Rows are points. The points of each table are mixes of a few directions, plus a little noise. Count the directions of each table, and those that both share. Where both have some left over, give the other angles between the two spaces (their principal angles), to ten degrees, smallest first.

First (5 x 3):
-1.2,0.0,5.4
0.2,0.0,-1.0
1.0,0.0,-4.6
-1.2,0.0,5.4
1.1,0.0,-5.1
Second (7 x 3):
-6.3,-5.3,1.6
1.5,1.2,-0.4
2.6,2.2,-0.7
2.2,1.8,-0.5
2.0,1.7,-0.5
2.9,2.4,-0.7
-4.8,-4.1,1.2
Directions: first 1, second 1, shared 0; angles 70

First, 7 rows:
-2.3,3.1,0.9,2.2,3.8,7.0,0.1,1.9
-1.7,0.1,-0.1,2.4,-0.5,0.6,0.8,4.8
0.2,2.9,4.3,-1.3,-0.9,0.0,1.9,-5.0
0.0,-1.8,-0.3,-5.7,-2.3,3.0,1.5,-0.4
2.4,-3.4,1.1,-1.5,-0.2,-2.8,0.2,2.4
0.4,-1.6,-1.0,3.3,-0.1,-4.2,-0.8,3.7
0.9,0.7,-4.9,0.6,0.2,-3.5,-3.7,-7.5
Second (10 x 8):
0.5,-1.2,-2.7,-1.6,0.3,0.9,-1.4,-1.1
0.1,0.0,-0.1,0.0,0.1,0.0,0.0,0.1
0.5,-1.6,-3.5,-2.1,0.5,1.0,-1.8,-1.5
0.7,-2.1,-4.7,-2.8,0.6,1.4,-2.5,-2.0
-1.1,3.3,7.5,4.4,-1.0,-2.3,3.8,3.2
0.0,-0.1,-0.3,-0.2,0.0,0.0,-0.1,-0.1
0.4,-1.3,-2.9,-1.8,0.4,0.9,-1.5,-1.2
0.7,-2.0,-4.6,-2.6,0.6,1.4,-2.3,-1.9
-1.9,5.4,12.5,7.3,-1.6,-3.7,6.5,5.1
0.3,-0.5,-1.2,-0.6,0.2,0.3,-0.6,-0.5
Directions: first 5, second 1, shared 1

First (10 x 12):
-2.9,1.2,-4.4,-3.8,-4.3,-1.2,-4.8,-2.7,0.4,1.9,4.0,7.0
-1.2,0.5,-4.0,2.4,-2.3,2.9,0.8,-1.1,-1.4,-0.8,5.9,2.7
-2.1,0.9,-4.4,-0.6,-3.3,0.9,-2.0,-1.9,-0.6,0.6,5.2,4.9
1.5,-0.6,3.5,-0.6,2.3,-1.6,0.6,1.3,0.7,-0.1,-4.6,-3.3
-0.3,0.1,-1.5,1.7,-0.6,1.6,1.0,-0.2,-0.6,-0.6,2.5,0.5
1.2,-0.5,2.8,-0.2,2.0,-1.0,0.8,1.1,0.5,-0.1,-3.5,-2.8
2.5,-1.0,5.9,-0.8,4.1,-2.4,1.2,2.2,1.1,-0.1,-7.6,-5.7
2.9,-1.2,6.0,1.2,4.7,-1.0,3.0,2.7,0.6,-1.0,-6.9,-6.9
0.2,-0.1,-1.2,3.1,0.0,2.7,2.5,0.2,-1.1,-1.3,2.7,-0.7
-1.8,0.7,-2.6,-2.7,-2.6,-1.0,-3.2,-1.7,0.3,1.3,2.2,4.3
Second, 11 rows:
0.4,2.3,0.2,-0.9,0.1,-1.6,0.3,-0.6,1.0,-5.7,0.3,0.5
2.2,4.4,-0.3,-4.4,-2.6,-1.3,3.5,1.4,-5.1,-4.9,0.2,-0.4
-2.6,2.5,-0.1,0.3,0.0,0.4,6.4,-1.2,-4.7,1.1,-2.2,2.4
3.7,0.1,-1.6,1.4,1.0,1.2,-1.9,-3.7,3.0,0.6,-0.5,-0.7
-1.3,-1.2,-1.5,2.3,4.7,0.4,-6.5,2.3,5.2,0.9,-0.3,0.5
0.5,-3.0,2.1,-1.3,-1.5,0.7,-2.2,1.6,-0.3,2.8,2.1,-1.6
-1.5,2.8,1.4,-0.9,0.8,0.5,4.1,-1.4,-3.2,-1.1,-0.8,2.4
-1.4,-6.3,2.3,3.5,0.4,-0.5,-5.7,-1.3,8.0,1.1,2.3,-1.4
1.1,-0.1,-1.7,-1.6,-4.6,-0.7,3.8,2.0,-5.1,2.0,-0.5,-2.0
-1.5,-3.1,-2.8,4.8,2.2,-1.7,-5.4,0.5,8.1,-1.0,-0.6,-0.8
0.5,1.6,2.1,-3.2,-0.5,2.5,3.5,0.3,-6.9,4.1,0.0,1.0
Directions: first 2, second 6, shared 0; angles 70, 90

First (9 x 20):
4.1,0.1,-12.8,-5.1,0.9,0.6,6.6,0.7,0.2,-2.7,-4.0,-4.3,-6.7,5.1,0.0,-1.2,-3.3,1.7,6.0,-0.4
1.7,0.1,-5.6,-2.2,0.4,0.3,2.9,0.4,0.1,-1.2,-1.8,-1.9,-2.9,2.2,0.0,-0.5,-1.4,0.7,2.6,-0.2
1.7,0.0,-5.5,-2.2,0.4,0.2,2.8,0.3,0.1,-1.2,-1.7,-1.8,-2.9,2.2,0.0,-0.6,-1.4,0.6,2.6,-0.1
-3.9,-0.1,12.3,5.0,-0.9,-0.6,-6.3,-0.7,-0.3,2.6,3.9,4.1,6.5,-4.8,0.0,1.1,3.1,-1.4,-5.7,0.4
-1.2,-0.1,3.5,1.4,-0.3,-0.2,-1.8,-0.2,-0.1,0.7,1.1,1.2,1.8,-1.3,0.0,0.2,0.9,-0.4,-1.6,0.1
1.5,0.0,-4.7,-1.8,0.3,0.2,2.4,0.3,0.1,-0.9,-1.4,-1.6,-2.5,1.9,0.0,-0.3,-1.2,0.6,2.2,-0.1
-2.1,-0.1,6.9,2.8,-0.5,-0.3,-3.5,-0.4,-0.1,1.4,2.2,2.3,3.6,-2.7,0.0,0.6,1.8,-0.9,-3.4,0.2
-2.6,0.0,8.3,3.3,-0.6,-0.3,-4.2,-0.5,-0.1,1.8,2.6,2.8,4.4,-3.2,0.0,0.7,2.2,-1.0,-3.9,0.2
0.7,-0.1,-2.4,-1.0,0.2,0.2,1.3,0.2,0.0,-0.6,-0.7,-0.8,-1.4,1.0,0.0,-0.2,-0.6,0.3,1.2,-0.1
Second:
0.5,4.9,3.4,-2.1,0.4,2.6,-2.2,0.9,5.2,-0.7,-6.1,3.5,4.2,2.2,0.6,2.7,0.4,1.6,1.9,-2.3
3.4,3.3,2.2,-0.8,0.3,1.1,-0.1,-0.7,0.0,0.3,0.0,2.3,1.8,2.1,0.3,0.6,-0.1,1.7,5.0,-1.5
2.2,-3.0,-1.2,-0.7,1.3,-5.6,0.9,-0.1,-1.0,-1.8,7.1,-0.5,-3.5,-1.9,-1.4,0.6,1.4,2.2,0.6,0.1
0.2,3.9,-0.8,0.9,-1.2,2.3,-1.3,-1.7,-0.7,1.3,-1.9,-0.7,3.2,3.6,2.3,-1.1,-0.3,-2.3,3.1,-2.0
-2.2,-3.4,-7.1,-0.4,0.0,-3.8,0.9,0.5,0.2,-1.8,1.5,-4.7,-3.7,-0.3,0.5,-0.9,0.4,-1.8,-3.1,0.1
3.9,6.3,0.9,-2.2,0.0,5.7,0.9,-0.3,1.1,0.7,-6.3,2.8,2.9,4.9,0.9,0.4,-2.1,1.9,7.4,-1.8
-5.5,-8.9,0.0,3.2,-0.1,-4.5,-0.1,0.9,-2.3,0.1,5.9,-2.9,-4.2,-7.2,-2.0,-1.1,1.2,-2.2,-10.5,4.0
0.0,-2.1,-1.3,-0.4,0.2,2.8,2.9,0.9,-1.5,0.5,-2.2,-0.1,-2.6,-0.9,-1.4,-0.9,-2.2,0.6,-0.8,2.7
-2.2,-1.3,3.8,2.5,-0.7,-0.5,-2.1,-0.4,-1.1,1.3,2.3,0.6,1.7,-2.5,0.0,-0.3,1.1,-1.3,-3.3,0.8
Directions: first 1, second 5, shared 1

First (9 x 32):
4.4,1.3,2.2,0.4,5.6,-3.9,-4.0,0.1,3.7,-6.1,0.6,-6.3,-1.3,3.3,-0.7,-1.3,-4.3,-3.2,-2.6,1.4,-0.9,-1.6,2.4,1.0,0.0,0.0,-2.5,0.5,0.3,1.3,-4.5,-0.5
-1.7,-2.3,3.3,2.6,-2.2,0.5,-2.1,0.7,3.5,-1.6,2.6,1.8,-0.1,1.2,-4.5,4.0,-1.8,3.5,-1.3,-1.3,-0.1,-0.7,-2.6,1.4,-0.9,-2.8,-1.4,-0.6,-0.7,-2.3,-1.7,2.3
-1.2,2.7,1.3,-0.1,-3.2,1.8,0.1,5.3,1.3,3.4,1.1,-2.5,2.2,1.0,0.8,1.6,3.1,-2.9,2.4,-2.0,0.9,-3.3,-1.2,-1.3,-2.6,1.7,-0.8,-0.6,-2.5,-2.8,-1.4,-2.0
-2.6,-1.5,-1.9,-2.5,1.6,1.6,3.7,-4.4,-8.5,4.1,-3.8,6.9,1.5,-5.6,1.6,-0.5,0.2,3.2,1.4,1.9,3.7,2.8,1.1,-1.1,-1.6,2.3,2.3,0.8,-3.1,5.6,6.8,-0.9
0.3,-3.1,-3.5,-4.7,3.8,-1.4,1.3,-4.5,-1.3,-2.9,-1.9,5.6,1.3,-2.3,1.5,-0.2,-3.8,1.3,-1.4,1.2,-0.6,4.9,-0.6,3.1,-0.6,-0.9,3.6,-2.9,2.7,-0.1,4.2,2.1
-3.9,0.6,2.9,5.5,-6.8,2.0,-0.2,4.6,2.1,4.3,2.4,1.0,0.0,-0.1,-3.5,1.2,4.4,2.7,1.6,-1.5,0.5,-3.9,-3.3,-3.6,1.3,-0.3,-1.1,1.3,-2.1,-1.5,-2.9,0.2
-1.4,1.7,-3.9,-3.4,2.3,-0.6,3.5,-0.9,-5.1,3.9,-4.4,3.2,2.4,-5.3,4.3,-5.5,2.6,-1.4,1.7,1.9,1.9,0.5,0.4,-4.6,1.1,4.4,4.3,-0.2,-0.4,4.5,3.3,-2.4
1.7,-0.1,0.0,-0.3,-0.3,1.0,0.2,-1.2,-1.7,-0.2,0.3,-2.2,-1.7,1.7,0.9,1.2,0.0,-0.9,0.0,-0.3,-0.7,1.0,2.2,2.4,-0.7,-0.8,-1.8,1.0,0.5,-0.4,1.0,-0.2
4.0,0.2,-0.2,2.8,-0.8,-1.4,-2.7,0.3,5.3,-4.7,2.7,-7.1,-4.4,6.0,-0.6,-0.3,-0.3,-2.7,-2.2,-1.0,-4.6,0.0,1.5,2.8,3.4,-3.6,-2.7,0.8,5.1,-3.9,-4.7,1.4
Second (8 x 32):
0.6,1.8,-3.2,2.3,-0.3,2.3,-0.1,-5.2,-6.9,2.9,-2.0,-1.2,-3.6,1.5,3.0,-1.7,1.5,-1.3,-0.9,-0.3,1.2,1.6,2.5,2.7,0.6,-2.8,-2.0,2.2,-0.1,1.4,5.2,-0.4
-3.0,-1.2,-1.7,2.9,-1.4,-1.1,-0.1,-0.8,1.8,0.2,-0.1,5.0,-0.3,-2.4,-1.8,-3.3,1.1,3.4,-1.2,0.6,-0.8,0.4,-3.9,-2.7,4.4,-1.8,2.9,-0.8,2.3,0.0,-0.4,2.2
-1.4,0.8,-5.1,-2.1,0.1,0.1,1.0,-1.9,-0.6,0.9,-1.9,3.5,1.4,-1.3,3.5,-2.8,0.8,-1.6,-0.6,-0.4,-0.5,2.4,-2.5,1.0,1.0,-1.6,3.6,-2.8,3.0,-2.8,3.8,0.9
1.8,2.2,1.8,0.3,3.2,-1.8,-3.5,0.6,1.9,-2.5,0.1,-3.9,0.7,2.3,0.0,-0.5,-2.7,-3.4,-1.4,0.2,1.1,-1.7,0.5,0.9,-1.8,-0.2,-1.7,-0.3,-1.7,0.0,-1.7,-0.6
3.4,-1.9,4.6,-4.1,2.2,-0.6,3.9,2.2,-2.5,-0.5,-0.1,-3.6,-0.1,-2.0,-1.2,3.2,-0.4,1.4,3.4,2.7,0.2,-0.6,6.9,-2.7,-1.8,7.5,-2.2,3.9,-2.5,6.5,-3.6,-3.2
-2.0,-0.9,-0.5,1.3,-3.3,0.4,-1.8,2.2,5.9,-1.3,2.4,2.0,1.2,2.0,-1.6,1.5,-0.1,0.3,-0.8,-2.5,-1.9,-0.4,-4.7,1.8,0.2,-3.8,1.5,-3.4,2.4,-6.7,-1.1,2.6
-1.3,5.1,4.1,-0.5,1.8,1.8,-3.7,3.1,-2.6,3.7,0.0,-3.2,4.6,1.4,1.1,3.1,-1.7,-4.9,1.2,-1.4,6.4,-4.7,-0.1,1.2,-9.0,1.7,-3.7,-0.4,-9.6,0.3,2.0,-3.5
1.9,-5.7,0.1,-0.1,-2.4,-1.2,4.2,-0.2,2.7,-3.3,1.7,1.6,-3.7,-1.5,-3.1,0.6,1.4,6.0,0.7,1.6,-5.4,2.7,2.2,-2.0,6.6,1.1,1.4,2.0,6.7,1.1,-4.4,2.2
Directions: first 6, second 6, shared 5; angles 90

First, 9 rows:
3.0,5.9,2.5,1.1,-4.3,1.3,4.5,-0.8,2.7,0.6,-3.3,-8.4,4.5,-4.9,-0.7,-2.8,0.3,-2.0,-2.4,1.2,6.4,-0.7,-3.4,5.9,-1.1,-3.2,2.9,-1.1,-5.7,0.1,5.4,-3.8
-2.6,-4.2,-3.1,-0.4,1.3,-2.7,-4.2,1.6,-3.4,-0.3,2.9,4.7,-3.0,3.0,0.0,2.1,0.0,2.3,1.9,-0.7,-5.7,1.0,2.7,-3.7,2.2,4.6,-1.0,0.0,4.8,0.8,-4.0,1.8
0.4,-1.0,1.7,-0.7,3.8,2.7,0.8,-1.4,2.3,-0.4,-0.2,3.6,-1.1,1.8,0.9,0.8,-0.9,-1.3,0.3,-0.5,0.6,-1.2,0.2,-2.2,-2.3,-3.0,-2.4,1.7,0.0,-1.7,-0.3,2.0
2.9,4.8,3.4,0.6,-1.3,3.1,4.9,-1.8,4.1,0.4,-3.2,-5.5,3.3,-3.3,0.0,-2.3,-0.2,-2.6,-2.1,0.6,6.5,-1.3,-3.1,4.2,-2.3,-4.9,1.1,0.2,-5.4,-0.9,4.8,-2.1
-0.3,0.0,-0.9,-0.1,-1.0,-1.1,-0.6,0.6,-1.0,0.2,0.6,-0.4,0.0,-0.1,-0.2,-0.2,0.2,0.6,0.2,0.2,-0.8,0.4,0.2,0.2,0.9,1.5,0.6,-0.5,0.5,0.5,-0.3,-0.5
-3.6,-3.9,-6.0,0.4,-3.5,-6.8,-6.2,3.8,-7.7,0.4,4.0,1.1,-1.8,1.5,-1.0,0.8,0.9,4.5,1.7,0.0,-7.8,3.0,3.1,-1.7,5.8,9.6,1.9,-2.5,6.0,3.3,-4.2,-0.7
2.6,2.5,4.5,-0.6,3.6,5.5,4.3,-2.9,5.8,-0.4,-2.6,0.3,0.8,-0.4,0.9,-0.4,-0.9,-3.3,-1.3,-0.1,5.3,-2.4,-2.1,0.7,-4.5,-7.7,-2.3,2.2,-4.1,-2.7,2.9,1.1
-1.0,-2.5,-0.2,-0.6,2.8,0.4,-1.6,-0.1,-0.2,-0.5,1.2,4.2,-2.1,2.3,0.4,1.3,-0.5,0.4,1.2,-0.6,-2.3,-0.2,1.6,-3.1,-0.4,0.1,-1.9,1.0,1.9,-0.5,-2.1,2.0
-1.2,-1.0,-2.0,0.1,-1.3,-2.3,-2.1,1.4,-2.4,0.0,1.1,0.2,-0.6,0.5,-0.4,0.4,0.4,1.3,0.4,0.0,-2.4,0.9,0.8,-0.6,1.8,3.1,0.7,-0.7,2.0,1.4,-1.3,-0.1
Second (11 x 32):
-0.2,0.7,-1.2,0.6,-2.7,-1.9,-0.5,1.0,-1.6,0.3,0.1,-2.7,1.0,-1.2,-0.6,-0.7,0.5,0.8,-0.3,0.4,-0.3,0.8,-0.2,1.6,1.5,2.2,1.8,-1.2,-0.1,1.2,0.3,-1.5
1.7,1.0,3.6,-0.7,4.0,4.6,3.0,-2.5,4.8,-0.4,-1.8,1.9,-0.1,0.5,1.0,0.3,-0.9,-2.6,-0.5,-0.4,3.6,-2.0,-1.1,-0.6,-3.8,-6.1,-2.6,2.2,-2.5,-2.5,1.6,1.6
1.2,1.0,2.3,-0.3,2.1,2.8,2.1,-1.6,3.1,-0.2,-1.3,0.6,0.2,0.0,0.6,0.0,-0.5,-1.7,-0.5,-0.2,2.6,-1.2,-0.8,0.0,-2.4,-3.9,-1.4,1.2,-1.9,-1.5,1.3,0.7
-1.1,-0.4,-2.4,0.6,-3.0,-3.1,-1.9,1.7,-3.2,0.3,1.1,-1.8,0.3,-0.6,-0.7,-0.3,0.6,1.7,0.2,0.4,-2.2,1.4,0.6,0.8,2.6,4.1,1.9,-1.6,1.4,1.7,-0.9,-1.3
2.2,3.1,2.9,0.1,0.2,2.9,3.6,-1.7,3.6,0.0,-2.3,-2.7,2.0,-1.9,0.2,-1.2,-0.3,-2.2,-1.4,0.4,4.8,-1.3,-2.0,2.4,-2.5,-4.5,0.0,0.6,-3.8,-1.2,3.1,-0.8
-1.3,1.1,-4.4,1.6,-7.9,-6.4,-2.6,3.4,-6.0,0.9,1.2,-6.8,2.4,-3.0,-1.9,-1.7,1.5,2.9,-0.4,1.2,-2.5,2.8,0.0,3.8,5.3,7.8,5.3,-3.8,1.1,3.8,-0.1,-4.2
1.5,3.5,1.0,0.8,-3.2,0.1,2.3,-0.1,0.9,0.4,-1.7,-5.5,2.9,-3.1,-0.6,-1.8,0.4,-0.9,-1.5,0.8,3.5,0.0,-1.9,3.9,-0.1,-1.1,2.2,-1.0,-3.2,0.5,3.0,-2.5
-5.4,-8.0,-7.0,-0.5,0.2,-6.8,-8.8,3.9,-8.7,-0.2,5.8,7.5,-5.2,5.0,-0.3,3.1,0.5,5.4,3.6,-1.0,-11.9,3.0,5.2,-6.3,5.8,10.8,-0.5,-1.2,9.6,2.7,-7.9,2.4
0.5,0.2,1.1,-0.2,1.3,1.4,0.9,-0.8,1.5,-0.2,-0.5,0.8,-0.2,0.3,0.3,0.2,-0.3,-0.8,-0.1,-0.2,1.0,-0.6,-0.3,-0.3,-1.2,-1.9,-0.9,0.7,-0.6,-0.8,0.4,0.6
0.3,-0.6,1.2,-0.5,2.5,1.9,0.6,-1.0,1.7,-0.3,-0.2,2.4,-0.9,1.1,0.6,0.6,-0.5,-0.8,0.2,-0.4,0.5,-0.8,0.1,-1.4,-1.6,-2.2,-1.7,1.2,-0.1,-1.2,-0.2,1.4
0.5,-1.7,2.8,-1.3,6.4,4.5,1.2,-2.4,4.0,-0.7,-0.4,6.2,-2.4,2.9,1.5,1.7,-1.2,-1.8,0.7,-1.1,0.8,-2.0,0.5,-3.7,-3.7,-5.2,-4.3,3.0,0.1,-2.8,-0.7,3.6
Directions: first 2, second 2, shared 2
